Each row of a before or after table is a point. One or more steps were done to the points. Then noise was added and the rows were shuffled. The steps act on how far a point lies along the listed directions, d1 being the first. What was done? A step turns or swaps two directions, mirrors them in a line or flattens them onto one, adds a multiple of one to another, or multiplies one. Angles are multiples of 10 degrees, from the lower direction toward the higher: turns from -170 to 170, lines from 10 to 170 but not 90. Use the fewest steps. Two steps may share a direction if one is a turn and the other turns, adds or multiplies; they go together, in the order done. Otherwise the lowest direction goes first.

Directions:
(1): [-22 -25  37]
(2): [25 28 33]
(3): [-38  33   1]
Before, 12 rows:
[[-35  34 -30]
 [-30   7  24]
 [-17  -2  26]
 [ 62  -4 -58]
 [  3  -4  29]
 [  9  -5  28]
 [-44  13  11]
 [ 40 -18 -59]
 [  5   3  12]
 [ 14  19 -15]
 [ 55   9 -30]
 [ 49   5  15]]
After (12 x 3):
[[ -7 -34  51]
 [ -3   2 -31]
 [ 16 -31  74]
 [ -3 -17 -24]
 [-12 -45  17]
 [-13  39 -28]
 [ 28 -12  66]
 [ -4 -19 -25]
 [-24  49  18]
 [ -9  19 -36]
 [ -4 -14  -5]
 [-15  -1  22]]
Steps: turn d1 and d2 by -150 degrees; turn d1 and d3 by 20 degrees

Directions:
(1): [ 14  -1 -43  35]
(2): [ 44 -29  -3 -22]
(3): [ 10  41 -23 -31]
Before:
[[ 24 -32  18 -29]
 [ 20  55  12 -76]
 [-27  46 -11  -2]
 [ 15   8  38 -18]
 [-15 -29  26 -13]
 [-33  -6  71 -25]
 [  3   0   9  11]
 [-17  -6  -8  34]
 [  1  55 -17 -26]
 [ -8  10  19 -76]
 [ 45 -21 -10 -28]
 [-20   6 -16  38]
 [ 29 -34  17  -5]
 [-12 -25  -1  12]]
After (14 x 4):
[[-20 -26   6   2]
 [ 28  11 -73   0]
 [ 32   5 -14  26]
 [ 45 -24 -11 -28]
 [  3 -22 -20  27]
 [  3  50 -22 -19]
 [-28  47 -16   0]
 [  6  -7 -43  68]
 [-32  11  30   1]
 [  7  -7   6  17]
 [ 30 -34  12   4]
 [-27  -6  27   7]
 [ 34 -31 -16   5]
 [ 42  55 -69 -13]]
Steps: multiply d1 by -1

Directions:
(1): [ 46  24 -29 -17  18 -30]
(2): [ 17 -14  56   0   5 -36]
Before (11 x 6):
[[ 26  -4   8 -14  31 -32]
 [-32  -3  37   6 -13  28]
 [-48  24 -10   2  -6  23]
 [ 11  -6 -39 -27  11 -18]
 [ -5  -2 -57   2  -8  32]
 [ -2 -20  78 -24  -1 -43]
 [  1 -21  10   3 -36   1]
 [ -9  28 -59  -1   9   9]
 [-32 -33  65   3  -6   9]
 [-22 -11  63   7  -3 -14]
 [ 33  42 -83 -13  17 -24]]
After, 11 rows:
[[  6  -6 -43 -25   9 -13]
 [-29  -4  44   6 -12  23]
 [  3 -20  12   3 -36  -2]
 [-14  -9  65   5   0 -22]
 [ 28  -1   1 -15  33 -30]
 [ 23  41 -89 -11  13 -11]
 [-11  -5 -52   4 -11  36]
 [-18  26 -57   2   6  15]
 [  8 -15  73 -27   3 -50]
 [-51  21  -3   3  -8  23]
 [-23 -33  70   0  -2   0]]
Steps: turn d1 and d2 by -10 degrees

Directions:
(1): [ -2 -19  -9  20 -16  31  63 -26]
(2): [ 31   0 -48  30  20 -43  15   9]
(3): [ 26  28 -32 -12 -59  13 -15  -5]
(4): [ 63 -21  44  10  -9   2   1  13]
Before (11 x 8):
[[-61  -4  66 -30 -17  30 -47   3]
 [ 68 -17 -35  36 -17  -8  30 -16]
 [ 31  -8   9  27  37 -27  -5   5]
 [-32 -15   9 -26  21 -17 -12  11]
 [ 31  -7  59 -10  31  -9  -8   8]
 [-21  16  56 -33   3  26 -38   4]
 [ 21   0 -70  37 -11 -24  30 -32]
 [ 38  22 -32   8 -34 -23  12   9]
 [ 10 -40  28  38  43  -6  36 -16]
 [ -9   8  39 -31 -17  10 -26   6]
 [-34  26 -24 -30 -43   8 -33 -11]]
After (11 x 8):
[[ -1  44 -56 -15 -11 -14  -4 -14]
 [-69  -2  26 -28   8  36 -26 -25]
 [ 37  -8 -15 -11 -20 -24  -3  15]
 [-31 -16  74 -21   2  28 -31 -21]
 [ 34  15 -52  31  16 -30  25  -2]
 [-14  36  -9 -17 -17   4 -43  -4]
 [ 44 -17 -59  60  -8 -40  39   5]
 [ 11   1 -35  17  16 -33  24   3]
 [ 20 -39  21  27  40 -36  22  10]
 [ -6  25 -15 -13 -61  41 -16 -31]
 [-48   2  37 -16  25  -9  -6  12]]
Steps: mirror d1 and d2 in the line at 160 degrees; turn d3 and d4 by -170 degrees

Directions:
(1): [ 16  28  -5   1  12  55 -13 -47  30]
(2): [ 11  18 -19  46  43  -6  19 -13 -47]
(3): [ 11  57  10  -9 -44 -11 -25  -3 -35]
Before (11 x 9):
[[-21 -30   6 -23  -2 -20   3  14  27]
 [ -7 -28   8  -2 -16 -78  12  46 -24]
 [ -2 -33 -10  34  18 -44  14  28  -3]
 [-30 -67 -13   4  32 -60  25  72 -13]
 [  6  14   2 -15  -4   0  -1  -9 -26]
 [  5 -45  -5  20  44  -9  40  18 -17]
 [ -7  14 -12  36  29 -16  17   8 -44]
 [-18 -75  16 -22 -24 -60  21  67  -7]
 [-17  27  -4  23  15 -44 -11  17 -42]
 [-23 -54   5 -23  12  25  24  -2  51]
 [  5  20   6  12 -17 -21   0   9 -53]]
After (11 x 9):
[[  7  -5 -16 -12  43  78 -15 -40  76]
 [ 16  30  -3  26  11  21   5 -28 -30]
 [ 14 -11 -13  31  26  28  -4 -28  47]
 [  7 -40  -1   4  41  40  24 -11  30]
 [ -3   7 -13  41  48  20  16 -18 -14]
 [ 24  16   7 -28 -14  82 -21 -51  66]
 [-25 -45  15 -44 -21  10  10  13  44]
 [-10  -1  10 -31 -11  10 -12 -14  44]
 [  6   9 -10 -10   7  -2   5  -7 -27]
 [ 29  36  -6  -1  10  49 -18 -53  40]
 [ -5  42 -17  30  46  11 -10 -27  -5]]
Steps: multiply d1 by -1; turn d2 and d3 by -30 degrees

Directions:
(1): [ 12 -34   1 -32   2 -16 -22 -53 -55 -12  -5]
(2): [-60  28 -30  10  38  23 -18 -11 -27   4  23]
(3): [-12  35  36 -68   8 -19 -11  -5  25  18  20]
(4): [-42 -12  46  41   2 -50 -13 -12  13 -23  -2]
Before (9 x 11):
[[ 17 -50  13  29 -22 -19  -5 -14  -9 -10 -18]
 [-24  43 -55  60  20  44  16  53   9  15  15]
 [ -8  11 -41  23  17  28   9  14 -11  -7   4]
 [ -8   6  -1  -5  26  -5  -9 -34 -23 -22   1]
 [-42  35 -53  14  43  59  36  48  43   7   7]
 [ 11 -11  59 -44  -7 -39 -26 -24  12   0   0]
 [ 16 -22  54 -21 -21 -75  -8 -13  14  -7  -6]
 [ 39   1 -20 -27  -3  15   1 -16   2  16  -6]
 [-10 -58  62  -1  -3 -54  -6 -58 -38 -13 -10]]
After:
[[ 49  16 -26 -58   0  64  40  25   2  48   7]
 [ 10 -12   9 -20   3 -20 -17 -44 -10  -1  -4]
 [-67 -39  12  77  33 -31  10 -11  12 -48 -16]
 [ 18  44  -7 -67  -1   3   9  31  32  38  21]
 [ 14  11 -31   1  20  25  11 -10 -17 -11  -2]
 [  3  38   4 -64  17  30 -15   7  15  31  20]
 [-26 -25  10 103   1 -41  -2   9  -5 -27 -13]
 [ -1 -25  -7  41   0 -14   4  -8 -13 -29 -11]
 [ 49 -15   2 -23 -28  13  11  17  23  20  -9]]
Steps: mirror d1 and d4 in the line at 150 degrees; turn d2 and d3 by -50 degrees

Directions:
(1): [-21  -3 -57   2 -28  32  19  18   8 -53 -12 -27]
(2): [ 33 -43 -15 -44  19  12   4 -45  47  -2  -9  -2]
(3): [-31 -37  44  -5  28  22 -24  39  12 -29 -32  19]
(4): [ 32  11 -19  12   0  26 -66  28  26  -1  43   6]
(5): [-15 -45  -7 -10  26 -32 -10  13 -26  -1  41 -56]
Before (14 x 12):
[[ -9 -42 -17 -36 -18 -19  40 -20 -33 -27  -3 -58]
 [-31 -11 -22 -15 -29   8  -5  15  11 -40  -2 -16]
 [-60 -54 -39 -12  24 -36  44   6 -37 -28   3 -52]
 [  9   2 -84  -2 -23  15  -3  47 -20 -35  63 -58]
 [ 20  32  32  28   6  -4 -26  15  -9  19  -5  57]
 [-24 -42  20 -16   8  30  69 -20  16 -21 -76  35]
 [-56 -28  58  -2  20  -3   8  25 -36  -2 -40  24]
 [ 12 -26  30 -49   4  16 -12 -26  48  -7 -37  25]
 [-11 -31 -32   2  -2  36 -43  35  23 -38  -1 -25]
 [-10  14  12  16  14 -11  11  -8 -12  14  15   3]
 [ 11  23 -38   0 -19  -6  33 -40 -20   5 -30 -41]
 [ 43 -21 -54 -57   8   3   6 -49  10  25  33 -29]
 [-48 -47  -2  11   1  20   8  32  16 -42 -53 -12]
 [-39 -13  63 -13   2 -14 -18  14  -6 -16 -39  32]]
After:
[[ -1 -54 -57 -20  -4  46  45 -14  32 -42 -24 -16]
 [  8   3 -25 -15 -28  11 -36   6  27 -17  25  -3]
 [  1 -43  19 -56   8   7  -5 -23  39 -15 -29   0]
 [ 28  33  -8  19  -4  28 -61  71  -6   0  57  18]
 [ 18   9  11   6   8 -41  22 -29 -29  32   2  16]
 [ 10  -8 -58 -30 -23  -2  53 -61  -6   8  -7 -20]
 [ 32 -23 -69  -4 -17  21  -8 -23  51  -9   3 -26]
 [-28  13  -7  25  -7  25 -20  41 -23 -34 -36 -25]
 [-18  16   4  16   7  -6  25  -8 -12   4   4  -1]
 [ 12  -6 -27 -40 -27 -28  29 -62  11  -2  -8 -13]
 [-20  -3 -71   6 -10  24  10  15  10 -42  -3  -5]
 [ -9 -14 -15 -10 -33  35  -5  29  -5 -56 -17 -17]
 [ 44  -9 -20  -4   5  18 -61  -7  38  17  26  -1]
 [-37 -28  46 -21  32  34 -35  54  -9 -15 -26  29]]
Steps: turn d1 and d4 by 60 degrees; mirror d2 and d3 in the line at 30 degrees; multiply d5 by 0
